Every row gives one point. The window is the flat piece filled in between its corners: a triangle in 3 columns, a solid with four corners in 4, and so on. A path goes straight from each point to the next, and from the last back to the first. After which points does the path pass through the window?
(in the rows, 128 means zero)

Window, 4 rows:
[[117 178  49 146]
 [163 131 169 178]
 [ 71 167 109 109]
 [106  71 150  67]]
Path:
(1): [ 99 168 120  86]
(2): [206 161 186 130]
(3): [ 95 108  80 176]
(4): [142 116 139 189]
(5): [149 167 140 119]
(6): [153 197 105 138]
(7): [ 84 123  40 161]
(8): [ 49  51 142  92]
(9): [154 101 184  63]
(10): [107 185 131  78]
(11): [ 84 142 115 141]
(12): [ 80 115  72 184]
(13): [125 188  71  68]
(14): [109 210 108  92]
(15): [106 143  99 191]
(16): [ 60 149  92 177]
Through the window after points: 4, 6, 10, 16

Window, 6 rows:
[[204 138  98 207  95 124]
 [191 109 117 203 205 167]
 [140 170 157 150 162  95]
 [ 66  89 117  96  92 126]
 [ 37 178  95  49  80 136]
 [ 77 148 110 188 171 117]]
Path:
(1): [110 161  49 120 115  77]
(2): [ 87 160 132 139  78 132]
(3): [169 149 120 175  94 145]
(4): [148  94  80 183 166  43]
(5): [107 135 104 129 155 117]
(6): [114 139 156 163 170 158]
(7): [148 115 148 185 149 156]
(8): [135 119  74 141 153 126]
(9): [139 115  62 105 228 114]
(10): [181 131 154 249 168 124]
(11): [143 164 134 178  81 170]
(12): [128 104  82 139 126  88]
(13): [218 138  52 142 179 101]
(14): [110 146 138 190 161 153]
(15): [ 44 148 140 182 136 159]
(16): [135 148  68 152 183  66]
Through the window after points: 3, 7, 11, 15

Window, 8 rows:
[[159 127 140 181  66 112 156 202]
 [129 110 127 107 128 131 152  81]
 [125 155 161  89 128 147 180 124]
 [  7 199  29 179 143  88 113 160]
 [ 71 106 113 145 200 131 111 130]
 [108  75 123  89 129 182 151 137]
 [116 143 137  78 144 172 104  91]
 [ 98 140  98  84 179  71 103 130]]
Path:
(1): [120 135 103 119 169 167 134 139]
(2): [ 57 121 159 132  95 101 139 114]
(3): [ 75 123 148 105 139 134 128 116]
(4): [155 146  89 127 181 140 175 156]
(5): [101 166  74 168 152 131 156 158]
(6): [ 55 132 134  96  96 139  90 110]
(7): [ 86 112 171  81 121 108 149 130]
(8): [135 130  98 166 132 173 151 134]
Through the window after points: 3

Window, 11 rows:
[[  7 105  77 119 195 129  91 153 124 166 131]
 [123 107 162 109 121  65 140  93 118 110 116]
 [117 175 103 128 156 152 132 129 182 150 157]
 [ 93 125 147 112 126 112 168 116 117 147 158]
 [125 104 128 157  99 112 133 118 111 126 149]
 [108 166 121 153 157 165 155 145 162 141 118]
 [113 115 145 144 119 129 153  64 122 142 143]
 [139 104 158 110 165  99 133 112 103 134 138]
 [124 102 161 134 154  97 162 108 155 120 153]
 [108 158 155 132 144 170 118 141 177 135 144]
 [ 94 153 138 159 140 120 137 104 116 119 160]]
Path:
(1): [145 111 137 147 151  79 131 118 135 183 158]
(2): [128 117 147 151 115 107 129 116 128 156 147]
(3): [111 117 124 141 129 125 143 120 121 113 142]
(4): [ 94 132 114 121 143 176 153 101 158 119 146]
(5): [109 160 164 164 149  98 110 158 131 153 137]
(6): [129 136 143 142 137 114 131 126 147 168 143]
(7): [102 125 133 123 148 146 147 108 142 122 135]
(8): [ 89 111 120 104 137 144 161 116 126 116 150]
(9): [ 97 163 133 163 150 130 120 128 163 159 140]
(10): [104 102 158 153 151  76 149 129 107 163 134]
(11): [127 127 134 104 122 129 133  98 130 104 142]
(12): [ 66 125 137 108 126 146 135  99 113  79 131]
Through the window after points: 2, 4, 10

Window:
[[136 143 117 140 142 120  90  65  91 175 134 101]
 [143 189 105 108 243 118  86 155 103 161 104 143]
 [215  77 187 223 106  45 166 142  57  91 127 146]
 [ 85 136 161 135 151 100  91 167 153 158 113 148]
 [101 119 118 125 220 113 106 132  94 162 152 153]
 [134  64 145  88 169 144 169 111 142 134 136  79]
 [152 215 198 124 136 157 124 107  52 142 142 132]
 [134 179 127 124 167 119 142 112 149 149 160 142]
 [161 125 162 113 160 151 105 114 152 100 171 133]
 [ 84 136   7 135  91 147 150 157 142  84 149 160]
 [133 140 151 149 165  71 121 114 138  53 152 121]
 [145  74 107  70 153  61 150 210 132  91 162 158]]
Path:
(1): [140 170 116 142 193 115 132 171 128 114 138 119]
(2): [133 131 165  97 150 117 117 122  96 129 132 168]
(3): [106 119 147  82 171 105 116  87 104 143 119 189]
(4): [134 114 103 165 192 122 127 194 128 140 173  72]
(5): [132 128 122 124 139 106 122 142  99 139 147  94]
(6): [131 119 130 126 160 125 128 102 132 130 129 158]
(7): [118 117 158  96 168 125 127 112 133 102 125 151]
(8): [171 159 101 182 163  71 128 190 113 120 178 108]
(9): [152 127 114 155 157  62 148 200 108 135 176  66]
(10): [137 125 150 136 145 109 124 111 120 104 123 179]
(11): [126 109 148 124 141 116 137  81  96 101 127 167]
(12): [181 173 109 149 175 107 126 191 144 128 191  81]
Through the window after points: 3, 5, 9

Window (14 x 14):
[[141 116  81 160 153 164  75 125 105 113  98  92 109 140]
 [125 159 170 150  90 122 113 176 116 165 117 153 138  78]
 [108 109 176 121 107 125 170 150  72 135 111 154 156 122]
 [ 93 135 147 139  50 172 108  93  78 171 193  99  85 142]
 [ 71 163 120 134 136 142 143 148  97 124 155 146 133 159]
 [138 102 131 137 141 148 138 163 130 156 150 122 180 148]
 [123 115 123  89  61 149  99 138 170 103 121 153 139 133]
 [109 193 112 104  92 141 108 150   7  98 208  87 165 199]
 [ 72 126 167 201  72 139 158 139 136 141  97 117 138 169]
 [146 145 111 209 125 133  85 189 154   7 176 145  88  90]
 [124 144 213 180 145 173  40 183 123  74 218 182 136 145]
 [120 132 144 174  69  80 134 160 138  99 136 207 110 177]
 [194 202 105 128  58  89 153  54 163  68  91 126  92 141]
 [ 88 148 125  75  87  99 140 136  81 128 153  74  86 213]]
Path:
(1): [173 179  98 123  57 188 155 144  91 117  91 188  83 143]
(2): [121 151 141 149  86  87 120 116 128  95 155 125 126 162]
(3): [107 145 143 146  88 106 103 133 125 123 149 123 132 123]
(4): [158 141 137 161 136 200 113 152  99 105 122 146 109 167]
(5): [146 158 144 131 116 152 118 153 112 109 152 141 109 142]
(6): [ 63 104 125 150 100  98  53 136 135  83 176 148 182 137]
(7): [ 29 127 101 152 138  67 118 122  93 121 144 106 169 139]
(8): [155 158 163 149  84 168 113 150 101 113 164 140  97 151]
(9): [129 151 103 156 109 154 132 159  94 107 138 122 106 154]
(10): [124 130 193 122  80  72  97  75 163 118 114 157 152 127]
(11): [ 94 149 143 148 109 103 125 131  98 127 165 128 154 132]
(12): [156 162 152 122  74 187 109 194  82 116 116 142 109 155]
(13): [119 137 139 168 111 230 157 182  71  74 116 113  87 149]
(14): [133 123 138 145  96  66  82 114 152 141 145 147 154 133]
(15): [101 160 117 122 117  82  82 126  85 121 157 114 159 124]
(16): [132 139 152 133  70 190 138 169 113 107 151 136 105 174]
Through the window after points: 1, 3, 9, 11, 15

Window:
[[107 194 172 182  54 218  74 140  19 109 185 171 144  71]
 [179 125 110 147  91 127  63  89 142  54 182 136 206 125]
 [125 131 142 123 131 153 175  37  49  94  46  25 159  25]
 [154 202  94 188 128 189 225 164 121 192   8 144 146  51]
 [ 61  96 131 182  22 109 176 144 195 155 199 164 133 126]
 [ 69 122  89 139 120 156 108  66 196  69 157 151  96  95]
 [139 160 131  81 139 140 155 130 215 163 133 200  95 134]
 [237 139 165 193 124 181 247  67 198 130  52 104 111 108]
 [102 125 107 171 122  88  55  96  98 154  72 146 112  87]
 [171 121  89 109 174 165 120 130 121 151  69  55  83  40]
 [ 87  80 208 189 135 137 110 185 131  99  92 171 131  95]
 [ 99 181 156 154 163 124 100 198 128 103 107 127  72 142]
 [134  28 144 204 181 105 221 135 152 138 146 141 131 175]
 [208 153 148 159 207 184 107  67 249 158  71  92 174 164]]
Path:
(1): [ 80 116  97 121  94 246 176 134 176 151  99  84 133 192]
(2): [151 118 147 162 146 102 122 107 133 114 123 134 115  75]
(3): [154 153 158 169 187 125 110  85 236  84 142 158 151  45]
(4): [131 127 112 163  87 180 162 154 115 160  93 139  97 157]
(5): [151  85 143 142  88 184 149  95 167 145  86 159 139 120]
(6): [155 162 130 184 134 133 180 105 151 123 127 111 133  88]
(7): [166 125 139 201 135 117 135 146 146 146 160 179 125  58]
(8): [ 81  89 135 132 105 158 182 114 155 126 101  96 124 172]
(9): [136 109 131 136  74 152 165 130 135 142  58 158 130 145]
(10): [112 128 134 170 151 137 114 119 177 127 152 118 120  79]
(11): [142 147 137 163 131 135 160 109 160 157 120 122 140  34]
(12): [131  88 111 160 137 192 130 134 117 109  71 161 118 220]
(13): [ 96 103 151 147 117 187 122 119 122 114  37 142 102 230]
(14): [167 125 140 188 164 101 146 117 188 130 170 125 161   9]
(15): [138 123 137 189 152  97 115  72 127 145 114 149 125  63]
(16): [ 99 142 116 132  67 185 114 172 165 136  84 117 134 169]
Through the window after points: 7, 9, 13, 15
